Each row of a before or after table is a point. The points were changed in one or more steps. Then noise was added and the rows were shuffled. The steps act on how far a point lies along the listed directions, d1 being the first. Write out the steps. A step turns or swaps two directions, mirrors them in a line or flattens them onto one, adds a multiple of one to another, or multiplies one. Angles are multiples of 10 degrees, from the lower direction toward the higher: turns from -170 to 170, lines from 10 to 170 but not 90. Use the fewest steps. Two steps may share a direction if one is a turn and the other turns, adds or multiplies; they go together, in the order done. Otherwise the lowest direction goes first.
In the rows, zero is written as 128.

Directions:
(1): [ 60 116 103]
(2): [154 119  60]
(3): [136  56 140]
Before:
[[ 31 182 161]
 [117 174  81]
 [ 37 136 109]
 [ 66 163 134]
 [130 142 139]
 [109 125  91]
 [102 185 105]
 [ 92 141  69]
 [164 209  36]
 [147 213 151]
 [ 66 135  63]
 [ 83 188 153]
 [ 70  88 176]
 [121 158 121]]
After (14 x 3):
[[115 199 132]
 [152 165  48]
 [143 139  82]
 [157 114  53]
 [130 101 137]
 [151  95  79]
 [136 132 102]
 [147  74 101]
 [151 142  57]
 [139 113 102]
 [137  85 126]
 [137  81 126]
 [160   9  96]
 [133 133 114]]
Steps: multiply d1 by 0; turn d2 and d3 by 110 degrees

Directions:
(1): [140 185 174 156 209 147 117 178 140]
(2): [ 89 109  47 105 175 190 106 146 117]
(3): [ 61 171 129 132 129 114  80  70 190]
(4): [102 180 152 124  97 206 185  97  97]
(5): [167 137  86 178  90 162 149 153 209]
(6): [ 72  83 168  85 130 128 177 174 182]
Before:
[[113 162 158 144 129  80 102 129 170]
 [163 170  90 180 148 145 115 126 110]
 [151 159  69 155 131 167 137 121 148]
 [160 109 131 119 116 126 130 148  51]
 [169 110 138 100 109 102 141 148  76]
 [173 110 133 117 105 105 128 138  56]
 [130 143 144 143 116  60  80 113 161]
 [151 176  75 180 152 168 106 171 142]
 [141 105 144 119  98 117 133  77  51]
 [127 137  74 128 169 142  95 140 182]
 [153 108 121 147 111  55  79 112 156]
 [138 170  75 174 131 163 109 124 141]
 [172  97 138 145  71 138 176 134  57]]
After, 13 rows:
[[129 153 102 156 155  78  54 127 154]
 [147  90  96 100 132 130 119 155  60]
 [132  94 122 101 130 144 137 163  61]
 [132 100 122 120 161  75 105 170 228]
 [147 114 104 134  81 203 186 124  32]
 [108 144 105 125 125 183 183 142 178]
 [ 84 142 102 137 130 178 153 159 176]
 [108 140 113 147 150 162 149 208 187]
 [158  51  48 145 167  17   8 147 176]
 [ 98 129  91 135 166 174 148 171 149]
 [138 107  70 141 164  46  16 133 163]
 [169 104 103  97 129 114 122 152  72]
 [102 102 111  98 114 174 145  83  43]]
Steps: turn d2 and d6 by 100 degrees; multiply d4 by 2.5

Directions:
(1): [148 124 175 136  40 145 136 110  93 151  33 115 131  74]
(2): [112 164 148  79 194  67 102  42  82 141  84 134 122 139]
Before, 13 rows:
[[127 119 116 155  92 150 165 172 139 104 146 127 133 137]
 [124 127 129 144 118 131 120 135 116 106 133 130 132 126]
 [134 169 148  78 191  54 101  36  67 143  64 127 120 140]
 [138 136 148 115 100 137 132 118 101 132  65 130 104 108]
 [124 156 103  90 239  74  90  78 139 125 154 150 130 169]
 [135 111 128 174  93 179 157 181 167 109 147 120 134 114]
 [122 127  96 118 164 147 112 136 135 117 143 129 119 152]
 [141 117 113 137 138 117 124 147 141 105 162 124 128 152]
 [116 138  93 105 196 117 128 160 143 114 161 136 130 145]
 [120 138 116 130 143  99 128 114 128 122 127 127 135 143]
 [122 123 102 133 143 157 132 176 157 117 178 129 138 152]
 [141 156 162 132  74 119 153 109  87 158  63 122 135  95]
 [ 99 150 123  85 241  60  82  47  98 138 125 130 116 169]]
After:
[[111 151 118  94 194 110 113 108 119 128 141 133 133 159]
 [119 152 131  86 174  97 121 106  98 134  82 131 128 118]
 [110 139 105 128 165 113 148 138 133  99 167 136 130 167]
 [137 126 184 122  75 117 107  66  70 166   7 108 123  82]
 [110 136 107 138 198 129 135 140 163 101 188 132 129 162]
 [123 139 118 105 157 133 105 101 108 128  98 128 118 137]
 [137 133 128 118 155  93 113 107 115 114 128 127 127 148]
 [121 129 126 140 130 125 118 130 116 105 140 132 130 132]
 [143 128 120 168  65 161 169 192 143 134 151 123 139 116]
 [152 152 167 103 118  98 100  54  91 157  24 132 133  93]
 [140 116 121 143  88 169 147 177 141 118 123 129 107 118]
 [174 122 170 145  24 145 141 123  89 149  25 107 130  73]
 [125 136 128 135 114 106 132 112 120 128 101 122 137 126]]
Steps: turn d1 and d2 by -90 degrees

Directions:
(1): [133 137 149 162 106 183 111 151  84 197  19 145 136 104 122  58 104 181
 177 192 147 105 148  96]
(2): [167 101 153  60  38 111 136 138 163 193 147 159 129 161 180 123 206  94
  89 189 126  69 134 116]
(3): [129 124 224 182 125 174 159  32  89 142 179 107 114 181  71 149 150 140
 117 193 124 153 128 164]
(4): [115  58 103  63 145 183 151 131 161 194 165 124 111 151  52  97  75 187
  68  88 109 134 139  77]
Before, 10 rows:
[[123 103 151 110 114 171 148 119 137 201 134 144 126 149 107  88 119 164
   92 148 134 108 134 117]
 [101 114 144 129 159 163 153 103 115 126 182 114 119 136  83 140  92 144
  107  89 125 153 132 138]
 [141 177 150 173 143 132 128 128  76  97  95 134 137 101 137 137 126 132
  175 126 140 145 132 162]
 [130 152 161 169 161 116 148  77 111  65 189 130 135 149 127 164 143 100
  122 118 111 159 120 165]
 [118  95 156 139 135 176 153  69 132 153 172 120 125 139  82 134 115 133
  102 124 123 144 133 147]
 [122 117 120 135 140 124 123 116 139 102 116 131 109 102 118 130 117 141
  132 105 125 147 133 124]
 [123 128 139 142 151 146 133 121 107 140 134 117 134 151 118 109 111 127
  139 129 119 139 129 136]
 [109  90 175 129 153 147 157  61 122 120 249 109 106 187  68 178 147 123
   69 126 117 165 137 153]
 [149 111 141 108  85 140 118 156 133 195  73 156 133 129 146  81 138 128
  143 157 119  83 141  94]
 [108 111 112 106 144 144 145 126 132 128 152 116 124 129  84 125 113 155
  114  97 116 131  99 113]]
After:
[[139 163 164 171 146 151 138 110  75 112 112 129 132 115 110 136 120 146
  162 130 135 151 134 161]
 [118  93 134 125 137 167 148  90 142 152 163 124 127 128  92 128 108 132
  103 109 124 138 132 138]
 [124 111 132 105 112 155 138 141 143 191 118 149 131 135 128  86 119 155
  101 137 137 102 133 113]
 [107  81 149 108 155 141 152  86 136 124 241 114 108 177  74 169 135 126
   64 104 115 159 139 138]
 [101 117 126 121 159 151 145 123 122 121 170 119 121 124  97 137  90 139
  112  77 127 148 131 133]
 [127 136 163 157 163 132 155  69 116  81 202 127 130 160 104 157 132 115
  108 113 106 162 122 156]
 [109 121 100 106 141 130 136 142 135 117 138 121 128 117 104 125 117 145
  125  90 119 126  97 114]
 [123 119 120 137 139 122 123 116 138  98 115 132 110 101 121 131 118 139
  135 106 126 147 133 126]
 [150 118 142 112  84 135 115 157 131 189  70 156 135 126 154  83 143 123
  149 160 120  82 140  98]
 [123 126 135 138 152 146 132 125 110 141 132 117 133 149 119 107 108 129
  138 125 118 139 130 132]]
Steps: turn d3 and d4 by 30 degrees; multiply d4 by 0.7

Directions:
(1): [125 146 170 173 143 117 207  87 133 138 115 139  68 166 106  87  23 130
 105  87  71 137 130 133 159 116 118 107  99 111  88 141 192 219 118 126
 117 179 142 146 126 100 153 158  46 184 153  85  90 174 119 110  86 104
 120 165 161  65  80  36 104 111 170 114]
(2): [133 145 140 145 127 209  75 130 110 126 128 155 156 148 188 138 120 249
 112 131 183 108 150  48 158 106 188 125 145 162 100 101  87 214  98 175
  70  92 119 198 120 145 141 127  99 121  63 122 126 104 101 119 151  98
 165 131 170 193  90  68 121 205 130 134]
(3): [140 110  74 153  82 125  95 127 138 199 132 127 140  96 152 149 189 169
  37 115 129 113 180 170 105 144  73 122 105 104 113 138 172  91 119 119
  29  96 210 176 103 101 138 155  87 115  49 107 183 126 124 159 107 157
 135 180 100  92 164 120 119  54 190  57]
(4): [139 166 148  57  99 159  83  99 159  72  13 140 157  80 180 108 173 128
 212 114 132  85 240 129  94  82 104 108 161 118 114 213 113 186 154 123
 151 136 142 115  86 130 182 140 105 125 132 110  86 146 115  99  39 137
 121 121 122  86 143 170 114 114 123 139]
(5): [129 146 178  94 191 134  91 161 137 107  71 168 161 127  49  77 175 149
 117 198 136 206  80 157 122 149 143 140 147 131 159 117 170 147 109 108
 107 201 107 169 100  91 150 121  74  42 105 143 172  93  72 169 156  86
  59 154  93  56 145 118  70 157  98 155]
(6): [ 62 164 101 167  76 193 178 112 134 102  60 115  95 111  83 101 108 132
  65 136 215  91 188 143 204 111  94 138 207 124  91  98 129 100 181 123
 124 160 144 178 149 183  84 165 134  68 213 134 156 171 107 167 173 128
  95 105 129 139 110 134 161 100  84 123]
Before, 12 rows:
[[125 118 110 137 114 134 133 127 131 132 141 114 122 140 143 135 129 146
  114 113 142 107 123 121 134 125 128 123 127 131 127 113 116 113 126 132
  114 107 139 126 133 134 121 124 141 138 128 124 134 121 135 127 125 146
  145 122 133 156 137 132 133 123 133 127]
 [130 122 101 152 129 133 136 125 118 147 151 126 116 128 121 146 112 127
  109 114 136 130 133 128 138 127 144 133 126 136 114 110 120 121 125 121
  116 127 127 137 135 124 120 133 129 132 124 124 141 137 124 127 146 127
  134 123 122 145 120 128 137 128 141 114]
 [118 135 138 141 119 139 135 119 120 134 141 132 113 135 119 119  97 135
  116 121 132 123 116 112 135 132 129 130 125 133 111 123 138 141 118 133
  119 135 131 137 135 135 122 140 109 129 142 118 116 122 120 125 130 122
  134 137 131 134 117 112 132 129 137 125]
 [141 114 131 125 171  83 128 130 128 155 144 135 130 122  80 108 157 103
  108 143  79 178  77 167  99 163 114 136  90 113 161 127 171 107 114  97
  108 143 128 137 112  89 139 127 106 111 106 131 159 116 120 156 128 137
  101 148  92  76 150 131 100 101 145 123]
 [118 124 119 149 109 139 145 122 133 130 134 112 122 126 127 138 112 131
  101 119 133 115 144 140 141 139 124 140 133 123 108 112 119 114 145 131
  115 119 137 139 134 145 125 139 125 127 136 121 130 139 121 132 129 124
  143 119 129 136 118 107 136 108 134 124]
 [125 125 124 143 111 138 141 119 120 136 136 115 111 124 149 137 126 134
  123 114 125 109 147 116 148 121 127 129 119 130 101 123 109 133 127 137
  122 116 131 146 132 147 123 132 129 138 129 126 126 143 131 117 134 125
  147 130 144 159 118 120 144 131 136 108]
 [133 134 128 119 118 148  86 141 141 126  84 141 153 101 127 110 188 162
   98 142 146 122 150 136 112 126 109 122 133 128 132 134 129 136 122 134
   82 137 146 169  99 116 156 138  94  95  99 123 151 119 110 147 126 129
  105 146 113  98 145 115 115 119 134 115]
 [128 125 125 133 131 133 115 130 121 130 141 126 135 135 157 138 114 141
  134 125 125 116 127 101 136 129 158 131 113 139 120 119  93 147 116 138
  123 111 114 124 133 134 120 119 145 145 114 136 130 127 134 118 127 134
  142 120 141 148 120 118 127 158 130 128]
 [135 123 131 121 146 134  96 149 140 125 115 127 158 111  88 110 176 140
  104 159 148 161 110 148 117 140 124 138 127 131 151 122 145 116 121 109
  118 139 126 148 110 111 138 118 114  84 101 137 162 114 102 153 144 122
   92 138  97 104 156 138 105 128 115 136]
 [125 121 120 116 135 142 104 150 134 137 127 141 149 125 129 130 172 149
   99 158 153 138 124 139 129 138 125 134 135 135 135 107 137 108 123 127
   86 123 137 154 118 111 121 133 122  93  95 135 167  97 118 145 153 127
  116 145 118 136 138 128 112 134 122 118]
 [139 122 112 132 139 122 100 145 128 157 139 145 125 118 124 130 158 152
   81 136 129 146 128 129 112 143 124 130 130 118 138 120 148 134 112 129
   81 130 151 162 116 106 137 141 102 102  74 117 169 109 112 159 135 121
  118 151 111 106 152 108 105 121 133 108]
 [138 105 130 125 139  74 128 143 135 149 140 123 137 124 102 128 150  98
  114 129  85 164 110 177  97 156 104 131  92 109 145 138 170  82 114 108
  132 136 141 105 119 108 140 118 117 132 114 128 143 129 137 145 111 147
  101 150 101  77 158 134 110  88 150 108]]
After:
[[121 124 119 132 115 143 114 136 137 135 118 120 144 112 117 133 152 145
   90 140 146 131 146 152 127 147 122 144 140 122 120 112 128 106 138 125
   95 127 144 159 119 135 133 138 113  95 110 125 152 121 105 149 135 121
  128 129 111 118 135 118 119 106 132 122]
 [132 122 123 123 134 139 108 139 134 135 124 132 139 136 126 120 156 165
  106 134 141 133 113 132 124 133 133 123 128 130 137 113 133 124 113 127
   93 126 142 149 116 115 135 123 113 112 101 126 152 105 115 142 126 133
  125 139 118 125 147 124 106 129 134 130]
 [146 111  60 138  73 107  92 119 147 199 120 126 122  76 173 154 194 146
   50  91 114  93 220 170  83 138  53 114 113  88 114 167 173 103 128 117
   37  93 228 165  95  95 152 170  87 130  44  87 179 136 134 157  72 167
  137 179  93  72 186 130 116  32 190  45]
 [124 129 135 136 134 146 115 138 122 137 123 131 129 124 124 125 153 160
  105 145 140 140 123 120 149 132 139 135 127 134 113 109 121 137 115 134
   99 136 125 174 122 136 126 128 111 100 104 135 153 121 108 137 157 109
  125 142 133 145 124 111 123 146 127 115]
 [114 142 138 124 116 147 127 123 125 118 115 134 121 124 111 112 116 130
  125 132 145 123 128 118 133 129 123 133 142 131 115 130 133 136 130 130
  125 142 131 139 131 140 122 142 113 108 149 123 121 121 112 132 130 122
  121 131 121 127 125 130 131 128 124 132]
 [143 100  58 163  54 132  91 125 138 197 146 114 139  86 187 162 197 170
   37  90 135  73 194 147  99 132  66 113  95 110 109 138 133  88 121 142
   29  65 211 172 105 117 142 157 107 144  56 104 165 134 148 143 104 176
  155 166 115 122 159 115 147  51 199  47]
 [147 108  86 123  84 105 115 112 152 147 128  94 140  86 160 145 175 101
  123  95 112  94 184 161  88 125  76 119  99 107 131 176 137  94 143 106
  126  87 171 101 107 117 147 133 137 156 106 112 127 148 149 116  74 173
  136 135 103 108 169 166 139  59 163  94]
 [127 136 153 123 158 137 118 133 120 113 123 139 136 145 133 118 106 145
  146 142 123 140 108  98 144 130 172 134 121 145 125 114 101 172 111 137
  131 140  96 130 129 129 125 117 129 129 121 139 128 121 115 120 134 115
  122 120 143 130 113 106 110 181 114 148]
 [135 130 110 125 133 134 110 129 128 138 111 136 135 109 113 131 148 128
  117 130 138 143 151 147 121 124 132 132 136 130 122 130 134 124 126 110
  107 145 135 143 116 112 138 136 112 105 109 124 155 130 108 134 132 126
  113 133 102 112 137 144 119 120 139 115]
 [144 110  85 109  93 118  97 128 150 163 124 126 147  96 179 152 199 131
  101 118 124 101 188 164  91 130  76 118 109 112 124 156 150  91 129 118
   72  89 185 134 100  98 140 146 118 130  70 112 157 114 143 129  91 164
  138 162 107 112 163 150 117  72 168  79]
 [141 118  88 121  94  72 148  84 154 165 100 109 111  77 130 120 171  64
  113  84  58 107 191 206  76 137  36 113  89  79 131 194 185  93 152  82
  108 118 192 112  97  96 156 159 104 154 123  99 134 165 149 137  44 187
  116 157  86  42 169 168 124   8 188  77]
 [137 105 100 135  93  71 135 120 149 175 116 113 125  97 127 133 164  96
   86  99  76 127 178 208  88 149  52 118  85  86 121 168 193  70 130 100
  100 121 196 113 106 103 151 145  95 147 103 103 147 156 144 144  66 175
  107 172  92  45 172 140 117  22 190  64]]
Steps: turn d1 and d6 by 50 degrees; turn d4 and d5 by -140 degrees; add -1 times d4 to d2; multiply d3 by 3
